Rows are points. Each copy is the shape, with its points in the same order, turned, moved and blurred by noise. Some copies are also mirrored. Which?
In the rows, zero is written as 128.

Shape, 8 rows:
[[123  83 142]
 [135 114 117]
 [144 105 164]
 [131 117  87]
 [ 82 103  97]
 [155 170 161]
 [122 103  85]
 [123 151 176]]
Copy 1 (8 x 3):
[[132 105  83]
 [140 145  99]
 [ 97 113  97]
 [163 159  94]
 [186 121 106]
 [ 83 153 137]
 [167 149  76]
 [ 98 121 150]]
Copy 1 is: mirrored
Copy 2:
[[125  78 106]
 [139 109 128]
 [102  78 138]
 [160 131 116]
 [141 138  72]
 [ 90 127 181]
 [156 127 108]
 [ 69 116 146]]
Copy 2 is: only turned
Copy 3, 8 rows:
[[169  97 124]
 [135 120 114]
 [144  89 152]
 [128 135  89]
 [176 153  97]
 [ 93 126 177]
 [145 132  81]
 [133 129 183]]
Copy 3 is: mirrored
Copy 4:
[[123  79 157]
 [131 127 151]
 [101  96 177]
 [153 130 127]
 [136  95  95]
 [ 79 164 172]
 [164 113 121]
 [ 65 130 158]]
Copy 4 is: only turned

Shape, 8 rows:
[[113 155 151 130]
 [109 159 135  68]
 [116 136 111 100]
 [140 168 118 133]
 [112 123  99 183]
 [ 99 155 104 152]
 [ 92  63 141  80]
 [131 171  99 105]]
Copy 1, 8 rows:
[[106 149 127 129]
 [153 148  77 113]
 [154 123 124 135]
 [114 104 123 130]
 [118 116 180 181]
 [115 122 126 178]
 [196 173 167 109]
 [135 100  98 137]]
Copy 1 is: mirrored
Copy 2, 8 rows:
[[105 145 105 113]
 [125 160 143  68]
 [146 143 131 104]
 [129 171 111 138]
 [153 115  69 158]
 [145 144  84 120]
 [152  68 168  82]
 [150 184 122 113]]
Copy 2 is: only turned
Copy 3, 8 rows:
[[127 138 144  96]
 [174 133 115  65]
 [160 134 103 110]
 [156 146 149 127]
 [103 155 120 166]
 [127 174 125 131]
 [112  85  53  86]
 [183 153 129 118]]
Copy 3 is: only turned

Shape:
[[154 134 154 147]
 [130 132 137 127]
 [163 152  98 145]
 [121 146 126 228]
 [ 92  96 148 113]
 [153 105 124  98]
 [ 93 164  84 104]
 [142 159 147 138]]
Copy 1, 8 rows:
[[158 132 138  85]
 [147 130 125 106]
 [ 98 156 147 100]
 [143 115 225  92]
 [179 118 106 143]
 [152 177 100 126]
 [ 80 128 128 155]
 [129 121 136  80]]
Copy 1 is: only turned
Copy 2:
[[114 156 134  98]
 [115 134 135 128]
 [151 164 101 141]
 [108 149  47  71]
 [105  82 154 121]
 [150 126 157 135]
 [118 103 101 196]
 [102 160 119 124]]
Copy 2 is: mirrored
Copy 3 (8 x 4):
[[155 101 138 127]
 [128 122 121 120]
 [132 134 147 170]
 [155  62  93 197]
 [ 96 106 101  87]
 [102 125 157 108]
 [ 98 170  87 146]
 [161 125 121 136]]
Copy 3 is: mirrored

Shape:
[[ 85 109  84 128 109 109]
 [136 129 159 171 144 119]
 [163 168 140 103 109  60]
 [113  99 171 152 147 106]
 [162 177 124 129 159  93]
 [142  99 144 165 136 131]
 [118 104 148 141 161 145]
 [120 111  73  96 110 111]
 [109 151 110  93  77 105]]
Copy 1:
[[130 126 116  83  79  96]
 [ 99 133 166 138 133 158]
 [ 87 175 133  60 181 127]
 [ 85  99 140 143 134 144]
 [107 190 159 114 163 105]
 [122 109 172 127 133 144]
 [126 107 146 159 129 129]
 [156 122 121  80 110  72]
 [149 161  95  62 125 120]]
Copy 1 is: only turned
Copy 2, 9 rows:
[[ 93  93 124 134 164  82]
 [124 149 163 142  99 125]
 [124 192  95  82 135 110]
 [114 120 159 115 110 151]
 [134 176  97 118  89  90]
 [143 127 172 142 120 124]
 [134 103 141 147 103 139]
 [134 102  93 124 172  75]
 [ 98 150  84 131 183 107]]
Copy 2 is: mirrored
Copy 3:
[[110 117 122  70  94 150]
 [ 89 109 143 130 164  93]
 [114 139 183 147  75  78]
 [104 105 173  98 176 113]
 [123 143 134 141 109  57]
 [107  89 137 132 161 120]
 [120 126 137 107 180 122]
 [147 122 119 102  80 146]
 [ 99 151 153 118  68 149]]
Copy 3 is: only turned
Copy 4:
[[144 159  91 120 179 156]
 [147  93 130 168 116 137]
 [230 138 141 131 133 102]
 [154  79  89 157 123 132]
 [180 152 152 165 119  91]
 [137  83 134 157 148 144]
 [119  90 109 145 136 119]
 [154 156 120 104 196 130]
 [187 157 123  77 147 140]]
Copy 4 is: only turned

Shape (10 x 6):
[[109 130  87 102 129 119]
 [193 128 156 133  70 154]
 [135 192 123 128  92 105]
 [130 150 129 145 106 137]
 [134 114  79  70 169 130]
 [137 191  96 162 126 112]
 [ 80 122  66  81 139 153]
 [153 147 159 143  86 107]
 [139 161 148 142 133 122]
 [140 168 137 109 118 145]]
Copy 1 (10 x 6):
[[124 135 134 148  98 144]
 [113  86  63 100 124  74]
 [132 113 153 135  80  63]
 [131 129 125 135 117  83]
 [ 81 130 138 153 104 179]
 [124 125 151 174  94  58]
 [117 188 123 150  92 172]
 [142  87 131 109 124  76]
 [113 116 149 133 129  79]
 [104 130 125 110  99  82]]
Copy 1 is: only turned
Copy 2, 10 rows:
[[102 107 128 126 102 103]
 [183 134 157  99 190 126]
 [165 144 168 110  90 137]
 [143 117 156 122 128 153]
 [ 62 128 135 125 127  80]
 [147 131 198 157  94 147]
 [ 60  73 124 107  97 104]
 [181 151 137 122 140 146]
 [137 157 156 134 121 157]
 [126 141 158  99 128 137]]
Copy 2 is: mirrored
